Rows are points. The last column is the point's height on a tilted bowl or saddle (a function of degree 2), plus a little noise. Count its main directions that bend up, bend down and stay straight.

Points (18 x 4):
[[-22   0  30  24]
 [ 80  47  29  13]
 [ -8  31  30  -3]
 [ 22   5  66  -4]
 [ -4 -34 -19  34]
 [ 68  21 -21 -30]
 [  4   6  21  36]
 [-66  13  26 -27]
 [-62 -24 -39  54]
 [ 12  42  -8  23]
 [-44 -59  41  58]
 [ 16  21   8  31]
 [-33  36 -57  19]
 [ 32 -41  33  58]
 [ 35  -7  13  37]
 [-38 -25  38  29]
 [ 26  38  15  19]
 [ 28  -3 -53 -58]]
Directions: 0 up, 1 down, 2 straight

Points:
[[-37 -33  29  37]
 [ 20  17 -34  19]
 [ -5   5  18  10]
 [ 24   3  51  14]
 [ 50 -37  23  26]
 [ 20 -12  -7  12]
 [-46  95 -15  78]
 [-16  22 -55  41]
 [-24 -30   8  27]
 [-18  15  -4  17]
 [-30 -15 -17  30]
 [ 43 -20 -13  19]
 [  3  40   9  12]
 [ -1  24  18  10]
 [-10  39  12  16]
 [-31 -50 -64  74]
 [-29 -64 -16  54]
 [ 15  16 -35  20]]
Directions: 3 up, 0 down, 0 straight

Points:
[[-71  15  22 -13 -22]
 [-49   4   5 -20  -2]
 [-13   7  -2  -1  14]
 [ 11 -33  34  21   3]
 [ 37   2  -9   9   8]
 [-29 -26  19 -14   8]
 [-40 -21 -14 -15   4]
 [ -3  27 -16 -95 -95]
 [-36  50  47   9  -2]
 [-48  20  47 -10 -13]
 [ 42 -34  27 -34 -12]
 [-28  13 -45 -21 -23]
 [ 15 -26  -6   6  12]
 [ -5  -3  41  46  -1]
 [ 28   0 -33  -3  -8]
 [-30  13 -20  41 -12]
 [  5  34  56   3   9]
 [-27  13  53  11   0]
 [ 41  18   4 -12   2]
 [-42 -13  15 -24   2]
 [ -3 -37  22  44 -12]
 [ 20  11  56 -11  -1]]
Directions: 0 up, 3 down, 1 straight

Points:
[[ 13  -3   7  16 -31 -32  -2]
 [ 19 -43  21  11  24 -28 -43]
 [ 35 -28   7 -24 -10  23 -43]
 [  3  14  18 -11   1  19  -5]
 [-12 -27  -1 -28  20  23 -24]
 [ 47  10  10 -16 -26 -17 -35]
 [  4  21  -3  -7  43 -13  -6]
 [  9 -27   8  21 -21 -37 -12]
 [-31 -12  -9  10  24  12 -21]
 [ 50  11 -32  13  29  18 -37]
 [-36  37  19 -14 -11 -30 -18]
 [ -4 -17 -44  36   9  22 -24]
 [ 28   5  66 -22 -22 -16 -53]
 [ -6 -15  15  17  -7   3 -11]
 [-11  -4 -12  14  -6  14  -8]
 [ 18 -13 -15 -26   2  11 -15]
 [-24 -31 -45  -2 -40   4 -61]
 [ 15  10 -15 -22  10 -24 -13]
 [-45   6  28  17 -15  36 -68]
 [  8  13   8  40 -18   4  -9]
 [ -4 -14  13  22  -2  -1  -9]
 [ 18  33  23 -10  95   4 -60]
 [-17  22   6 -24 -14  58 -33]
 [ 40  20 -39   4  -2   0 -36]
 [ 14 -22  52  -2 -42  43 -73]
 [ 11  50  16  17 -16 -25 -13]
 [-33 -14  19 -13  47  14 -47]
 [ 40  10  -8   7   6   4 -20]
 [ 44 -63  -9 -10 -16  -7 -74]
 [ 55 -41   7  15 -55 -12 -59]
 [ -5  46 -35   7  29 -26 -20]
 [ 23 -13 -20  -7  34   2  -7]
 [ -6 -39 -30 -11   8  32 -39]
 [ -8 -37   5  14 -13 -30 -22]
 [-12   4  42  -3 -16  -5 -20]
 [ 18 -29  14   4 -17   9 -24]
 [ 32  42   0   2 -26 -11 -20]
 [-13 -33   2  -5  11 -17 -26]
 [ -3 -18  19 -16  -7   5 -16]
 [  7   4  -9  -3  -6  14  -3]
 [ 23  22  51  25  -7  10 -47]]
Directions: 0 up, 4 down, 2 straight

Points (71 x 9):
[[  5   7 -35 -35  24  21   3  18  43]
 [ 11  44 -39   7  34 -32   1  21  34]
 [ -1 -20 -22  22  18  63  35  14  82]
 [  4 -20  51  15  28 -13 -25  13  24]
 [ 20  12  67  15   6  -1   4  -8  28]
 [ 43 -24 -43  56   2  35  27  -4  60]
 [-19 -42  35 -45  23  19  16   7  61]
 [ 43   6 -36   5  13  10 -17   4  24]
 [-17  38  -4 -18   2   2  -3  -8  -4]
 [-13  -3  43  24 -14  12 -30   5   4]
 [ 43  11  10   6   6 -11  22   7   7]
 [ 27  12 -29   9  15  21  -8  11  21]
 [ 45  14   5 -13  -5 -60 -13  46  50]
 [ 36  -8  34 -12 -41  32 -20  27  -7]
 [ 53 -35   1 -45  -1 -46 -38  36  40]
 [-14   8  64 -38  18  -3  24  13  49]
 [-17 -24  38 -13  41  47  -8   1  63]
 [ 15  10   6  95  20   3 -29  14  66]
 [ 33   9  -2  -6 -43 -39  -7  11   8]
 [-13 -23   0   0  -7   0  31  37  16]
 [ -3   5  17 -26 -12  -7 -16  25  -1]
 [ 16   6  -5  -1  17  16  18   6   6]
 [ 20  38  40  -2 -30 -19  -7 -25   3]
 [-24  -4  22 -19  11 -24  -8  27  21]
 [-29 -20 -42 -26 -58 -65  -5 -13  63]
 [ 13   4  47 -15   0 -20  12  69  50]
 [ 14 -11 -54  15  -6  20  53  11  74]
 [ -3 -36 -33  60  55 -20  40  54  15]
 [ 14   5 -57 -11 -21   8 -19 -24  57]
 [ -6  10  39 -10 -20  33 -34  23 -10]
 [ 38 -14  -3 -36 -17 -30 -13 -18  29]
 [ -3 -50  16 -12  11 -56  47 -24  19]
 [  5  30  46  18 -14  66 -25  24  14]
 [ -8  36  10   3 -14  19 -45  26  -1]
 [ -3 -28 -38  18 -17  -2  33  27  24]
 [  2  17  23 -15 -32   3 -22 -24  -5]
 [ 46 -34   7  -6   0  -7  24  20   6]
 [  7  -7  21  13  24   2  44  52  58]
 [ -7  36   1 -37 -13  31  57 -62  26]
 [  1   3 -55 -19   3  21  33  -5  58]
 [-21  13  20 -32  22 -28  38  18  46]
 [ -3  -6 -30 -10 -67  -3   8   4   1]
 [-22  -3 -26  -2  13  57  10 -39  61]
 [ 16  10  13  -2  20  52 -25   2  32]
 [-25 -28 -15  40  16  31  23  19  44]
 [  1  18  19 -50  28 -17  -9  -3  27]
 [-11 -50 -28 -10  -2  -6 -21   6   1]
 [  2 -54   7 -20  -8  -4  -8  -6   0]
 [ 32  32 -31  -9  -9  10  29 -22  16]
 [-36   7  10 -30 -23 -23 -12  -4  14]
 [-16  -6  30 -29   1  11  -1 -24  22]
 [ 18  13  -6   1  49 -10 -46 -27  16]
 [ 36  25 -38   8  15 -28  -5   5  19]
 [ -1  18  66   5 -32 -27   8 -14  25]
 [ -3  35  -8  21 -17  36  31 -24  18]
 [-28  45 -25  10 -14 -33 -27 -50  64]
 [  4 -13   5  28  21 -25 -35   5   4]
 [ 17  -3 -10   3 -25   9  -8   9  -2]
 [-31  32  40  -5  -7  16 -41  -1   0]
 [-38 -10  -8  10 -11  11   2   7  14]
 [ 40   3  23 -16  -8  -2  18  22  17]
 [  4  52  -8  14  28  34  27  -6 -13]
 [-30 -26 -13  -6 -15 -40 -61 -27  65]
 [ 32  48 -13  24  -4  -8 -12  -6  11]
 [ 15  36 -35  34   7  21  29  27  57]
 [-19 -25   4  16 -11 -14  34  24  11]
 [-11  33  34   1 -18  -5  43 -27  19]
 [ 22  -7  -6  -2  31  16  -2 -27  -4]
 [ 19 -28 -39   8 -34  38   2  -3  42]
 [-28 -18  -4  18 -12 -52 -26  -2  13]
 [-13   6  10 -58 -35  14   6 -20  17]]
Directions: 6 up, 2 down, 0 straight

Points (65 x 9):
[[ -1  29  13 -17  29 -51 -67   9 -76]
 [ 30  14 -50 -67  -5   8  -2  13 -37]
 [ 25 -11   8   4 -38   6 -50  11 -29]
 [ 42   0  16   2 -17  56  13 -35 -10]
 [-49 -20 -35  11 -56  -2 -16  36 -16]
 [-14 -21 -25  15  56 -14  18  12 -12]
 [ 55  28  -4  -9  17   4 -29 -43 -33]
 [ -7 -13 -23 -41 -15 -20  13 -29   6]
 [-25  15 -24  -5  19  19 -50 -15 -29]
 [-42  17 -36   6  -1 -57 -19  41 -39]
 [ 15  39   7  70  72  29   2 -12 -95]
 [ -1 -25 -28 -38   7 -12 -13  56 -31]
 [ 19  -4  33  -7 -11 -15   0  -7  -2]
 [  6 -51 -15  68 -15  10  95  17 -36]
 [-37  -4 -33  -4  -4 -13 -27   6  -3]
 [-26   1  50  20  22  57 -54  -6 -65]
 [ 28  -3 -41  41 -28 -12  45  22  -4]
 [  6 -25  29 -29  19  36 -29  45 -36]
 [  9  11  28  33   1 -23  11  39 -24]
 [ 59  -8 -25 -38  14  32  38 -59  -6]
 [ 25 -14 -12  51   8  31 -25 -48 -31]
 [  6 -10   1 -45  28   5  19 -73  -8]
 [ -7  25  -2 -25  -1 -15  42  50 -23]
 [ -1 -43 -20   3  19   2  24 -23  11]
 [ 25  38  43   9 -27  50   0  10 -44]
 [-54   9  25 -15  17  16 -11  -3 -13]
 [-18  73 -19 -37 -19 -18   5  30 -59]
 [ -7  28  43  11  -5   8 -28 -22 -32]
 [  8  19  32   0 -40 -39  -7   0 -19]
 [ 34  34 -73 -40   1 -13 -35  33 -77]
 [ -3  14   6   0  27  46 -52  -2 -51]
 [-10 -19   3 -44 -10 -12 -59  -1 -19]
 [ -3 -35 -36  16 -32  -8 -28  49 -27]
 [-13  29 -11 -30 -29  24  13  50 -36]
 [ 56  38 -52 -42 -13  10  71   2 -14]
 [-20 -71 -32 -52 -12 -18 -18  13 -11]
 [ 36   2 -25 -12  11 -13 -29   1 -24]
 [ 35 -10  14  21 -12  39  37  -2   0]
 [-13  -5 -31 -63  12 -28  -1  -6 -13]
 [-61 -57 -15  15  29 -20   9  38  -5]
 [ 14 -27  50 -47 -31  12 -34  -5 -23]
 [-14 -53  11 -11 -24  25  -9  39  -5]
 [ 32  52 -23 -26  -2 -26  23 -11 -14]
 [-54  42 -18 -30 -12  23  26 -16 -32]
 [ 30  28  47 -39 -54   7  49 -68 -40]
 [ 37  25  54 -33  16 -24  -2  42 -56]
 [ 10  35  27   3 -19  17  47  23 -17]
 [-16  29 -13   4  23   1  22   0  -8]
 [-24 -41  78  -7 -13  12  59 -48 -37]
 [ 41 -12  26  18  -6   7  26  39 -13]
 [ -2 -24 -21   2  34  80 -15 -31 -30]
 [-39  12 -35  14   8 -76  19  29 -32]
 [  2  36 -19  62   5 -22  -2 -14 -35]
 [-15  -2  49   3 -10  13   9   8  -9]
 [ -1 -13 -20 -21  -6  -3  25  22   4]
 [  9  29 -37   1 -19 -50 -35  10 -40]
 [-73  -4  59  27  -8   9 -49  10 -42]
 [ 20   7  -9  55 -24 -45 -26 -15 -34]
 [ 15  12  40  10  48 -30  33  42 -36]
 [-37 -36 -22  25 -28  22  25  -4   4]
 [-21  -7 -60  15 -28  12 -29 -50  -8]
 [-12 -23  -7 -40 -49   5  36  14  -9]
 [ 12  11  25  -8  82  -2  32   7 -36]
 [ 11  12 -59 -50   3 -15  34  50 -40]
 [-27  47 -21 -22  64  24 -33  -9 -69]]
Directions: 0 up, 7 down, 1 straight

Points, 62 rows:
[[-18  16  20  -8   0   1  28  32  -5]
 [ -1  24  20  18  15  14 -12   9   1]
 [-27  -9 -60  24 -32 -10  14  -9  13]
 [-25  13 -14  24  45  83  44 -14  -6]
 [ 45  45 -31  28 -34 -22   7  19  18]
 [ 42  -6  -6  -7 -32 -35  31  -8   3]
 [  5  17 -38  31  18 -32  48  16  13]
 [ 12  43 -10  -3 -50   3  -7  -6   4]
 [ -3   0   3 -21 -24 -33  -1 -28   8]
 [ 23  59   0   5 -10  -4  17 -36  -3]
 [-14   1  21 -14 -38 -14   5 -17   8]
 [-21 -15 -19   3 -21  -2   0 -19  -1]
 [ 43   0 -30 -50 -44 -19  33  13  16]
 [-32 -41  -5  21 -50   1 -43  24  24]
 [-72 -33   9 -20  45  -2   4  18   2]
 [  7 -30 -53   4  39 -31  -6  20  32]
 [-64  42  -8  15  16  42  51   5 -40]
 [ 38 -18 -15  47  -7  21  39  -1 -13]
 [ 37  -4 -10  20  28 -52  39  86  72]
 [ 10 -29  -4  35 -14 -18  25   1   9]
 [-19  38 -40  -4  28  -4 -10 -19  -2]
 [ -6   9  -6  10 -41 -29 -14  15   9]
 [-23 -28  34  18  42 -49 -48  -9  45]
 [-26 -15  -1 -11  -8 -30  15 -18   5]
 [  0 -23  25  -2  -9 -21 -11  -6  11]
 [  4   4 -70 -78 -17  -4  31  -7  56]
 [-31  33   9 -28 -45 -37  39 -23  20]
 [ 65  48 -11  23  19  25 -24 -10   7]
 [-23  68   8  27  23 -17  -7 -28  -8]
 [ 46   5  29  26  34  60  32  74  -3]
 [ 24 -20 -30 -33  29   7  41  -9   2]
 [-16   3 -19 -33  -9 -16  68  -2  14]
 [-42 -23 -27  -2  21  34  23  11   9]
 [-36  15 -36 -21  -7  19 -58  27   7]
 [  0   2  43   9 -20  35 -13 -45  13]
 [  1  51  47  12   3  23  -9  28  17]
 [ -3  43 -13  23  23  35 -43  44  48]
 [ 39  -2   9  22 -22 -21   4 -12  -6]
 [-61 -31  28  27  16  16  -8 -36  11]
 [-53 -34 -31  -8   9   3  19 -10   7]
 [-27  -9  -6  26   2  -4  45 -26 -15]
 [ -7  -5  14   2  14 -39  21  -6   2]
 [-61  51   6  33 -24   6  16 -53 -29]
 [-15  11  56   0  15  10  54  16 -32]
 [  0  72   5 -14 -36 -14  21  10  14]
 [-38  26 -38 -18  34 -11 -11  49  16]
 [ 37   1  43 -55  53   4  32 -45 -19]
 [ 12  41  24  -8 -25 -22  -9   9  10]
 [ 22 -15 -25 -13 -19   4   5 -48   3]
 [-19  -3 -17  22   6 -23  18 -36  -5]
 [-95  78   0  17  -5   9  28   1 -56]
 [ -8  17  19 -25 -47 -49  -3 -28  27]
 [ -1 -23   8 -16  48   6  -5  -9  -3]
 [-13  38  45  -1   6 -18  38  31 -11]
 [-17  50  47  48  31 -60 -21 -16  35]
 [ -7  13 -23  28  -6  -1   6 -48  -4]
 [-21 -14  67 -27  -2 -42  41 -17  32]
 [  8 -10  71  60 -16 -46 -24  37  95]
 [ 80 -22   9   4  64  43 -20  -6 -18]
 [-27  25  39   6  -7  72   7  21  17]
 [-31  32 -21  -2  -6 -30 -24  44  18]
 [ 18 -14  -4 -41 -19  -4  12  18  -1]]
Directions: 5 up, 2 down, 1 straight
